Each wall is flat, endless, passes through zero and stands at right angles to its row. A trip goes straight from one point to another. List the walls that it crosses, first one first.

Walls:
(1): -19  -42  13
(2): 32  -24  22
(3): 65  -15  21
Trips:
78  -9  38 to 23  -24  -24 -> 1
14  10  63 to 0  -29  -15 -> none
61  -40  -16 to -38  41  -9 -> 1, 2, 3
-29  -6  -2 to 29  11  -44 -> 1, 3
42  -33  40 to -42  58  -90 -> 1, 2, 3
30  5  -23 to 3  -11  -1 -> 1
59  -17  10 to -33  -22  53 -> 1, 3
11  -39  31 to 45  -8  -20 -> 1
-41  -9  -14 to 22  -1  35 -> 2, 3

Walls:
(1): -29  13  -21  11  26  -12  6  8
(2): -19  24  -28  -15  -33  -1  57  -5
(3): -27  19  -15  -28  -55  -11  -14  25
(4): 14  -95  -24  16  26  4  13  -26
(5): -58  36  -10  70  -26  -40  6  19
Trips:
-22  -38  35  -16  33  -37  -27  -22 to -19  -47  21  9  -30  22  37  -40 -> 1, 2
-14  -10  32  -39  -6  -24  -4  50 to 5  46  -61  43  34  8  17  -49 -> 1, 5, 2, 3, 4
-22  2  12  -5  -24  -14  3  -18 to -37  2  -27  10  -17  -47  -17  39 -> 1
16  -11  -26  -22  7  -59  -32  -65 to -6  -2  74  -17  84  -15  25  -5 -> 1
-40  -32  3  70  -5  65  25  40 to -22  27  -18  28  -53  -8  0  -32 -> 3, 4
36  -22  9  -20  -8  53  -12  11 to -22  -25  33  -26  -34  27  -70  16 -> 3, 4
59  -45  17  -49  -7  67  -26  6 to 31  -24  -36  -6  10  -15  13  -11 -> 2

Walls:
(1): 16  -35  5  -27  -33  48  16  -43  23  27  -18  -6  -3  -26
(2): -9  25  27  -49  66  25  13  -8  -32  -54  36  3  9  -67
(3): -34  6  21  18  27  -26  12  -1  15  -57  56  3  31  59
(4): -32  7  -67  25  -31  53  -19  -12  -62  11  -56  -3  -3  17
(5): -31  9  22  -45  43  -14  -40  -84  14  43  24  7  -13  -17
(6): 10  -45  9  -42  32  -11  9  37  -70  1  -11  -66  26  -74
Trips:
6  -42  -49  6  56  -39  -37  -1  9  -5  7  18  8  -46 to -39  43  -15  30  29  -12  -8  -45  -76  2  20  -45  48  -10 -> 3, 4
94  44  15  6  23  11  24  34  -46  -13  80  -36  -41  23 to -37  60  35  -45  -51  8  -37  -63  45  48  -3  -6  14  11 -> 6, 5, 1, 3, 2
7  -28  28  43  -29  -23  9  51  6  -3  -55  35  -1  23 to 36  0  5  5  -32  43  22  9  8  77  23  33  -23  -7 -> 1
24  -57  45  2  -15  44  -29  -47  -7  19  17  -75  26  -45 to 13  36  11  20  -5  -26  12  41  -33  -9  0  -30  27  -20 -> 5, 1, 3
-35  18  -36  -7  13  -65  -21  -6  58  0  -21  -51  -15  -4 to -34  8  47  26  37  -28  38  5  29  42  -10  -31  -17  -61 -> 6, 3, 2, 1
-22  -25  33  27  10  -22  17  -21  -26  64  13  -19  -50  -23 to -36  -11  -52  -8  16  41  1  3  11  -4  -41  -8  -2  30 -> 4, 6, 5

Walls:
(1): -9  13  -5  38  32  -27  24  17  2  17  -66  -5  -8  20  -42  -56  -14  17  3  -52  54  57  -54  2  -7  3  0  39  34  -2  -24  56
(2): -42  22  3  -28  23  4  -24  28  -60  31  25  -7  -66  15  28  -20  18  9  -43  22  -53  18  7  35  47  8  -5  11  8  -12  32  9
(3): -11  49  -17  24  43  -17  -26  -14  6  -15  4  -44  -24  21  -2  55  -22  12  6  30  -34  54  -35  -28  -28  19  -13  28  -20  -2  33  10
(4): -46  -12  -18  6  46  47  -35  29  -2  -9  -1  22  -53  5  -9  -7  -16  -13  9  -54  -5  46  -11  5  -61  -21  17  -49  32  -8  -46  15
(5): 7  -14  24  -10  19  -36  -8  50  11  -22  -38  -8  36  43  31  -16  21  0  -14  4  -14  2  8  50  10  -16  -37  10  24  15  -27  -1
(6): 31  5  5  40  -12  -53  -1  11  -48  -57  2  4  -32  -2  20  -26  -45  1  25  -36  -22  25  29  43  13  13  -6  -18  -30  20  14  -12
(7): 28  -52  12  7  13  -29  -15  32  60  14  -6  0  13  24  -9  45  -46  11  26  -54  51  -42  -14  29  8  3  -34  0  -27  -10  -27  -2
(8): -4  6  20  -1  -25  -34  -8  -41  20  -52  -7  42  -19  26  9  -16  54  32  -4  -11  1  71  -16  -27  -39  48  -38  -4  12  38  -8  4
Trips:
-7  6  20  -12  40  -13  1  -29  -20  28  20  -31  -2  -6  -60  -1  -50  27  -14  -7  16  -83  40  -7  -21  -6  -17  11  1  -67  -26  -24 to 41  1  16  46  -30  33  -29  32  -42  49  39  22  22  22  1  4  26  -6  12  -17  -24  -2  13  47  -6  9  21  7  39  39  31  -9 -> 2, 6, 5, 7
4  -15  -18  -53  -13  0  -13  -34  -22  51  5  -17  -16  7  14  5  55  -4  -22  -3  3  36  -6  -5  2  -1  27  -29  4  7  -57  -40 to 25  13  13  -28  -8  -71  -4  3  9  -42  -8  -35  -7  6  50  19  -44  -11  -1  82  1  -12  4  64  0  -1  15  39  44  -21  -19  35 -> 5, 4, 3, 8, 6, 7
-19  -31  49  -11  18  10  -1  -15  -7  24  21  12  51  -16  36  8  -41  -12  17  -24  -38  42  -15  5  39  53  0  -10  -29  -38  1  -21 to 5  -19  -19  -9  -12  68  16  -21  47  -49  45  23  -74  68  5  40  23  -23  31  -24  39  -20  49  59  95  -43  -11  12  -88  -57  -20  46 -> 3, 4
-42  21  -46  -35  -7  33  11  -5  8  -21  -21  -15  11  50  -59  -26  -1  29  -14  -30  29  39  -3  -38  14  49  2  -24  -78  8  -40  7 to 27  -10  -66  9  -2  18  -13  31  -7  -14  -16  -12  -14  17  27  -34  26  27  -24  37  50  34  30  23  -37  -11  -2  -19  -38  11  20  21 -> 7, 6, 5, 2
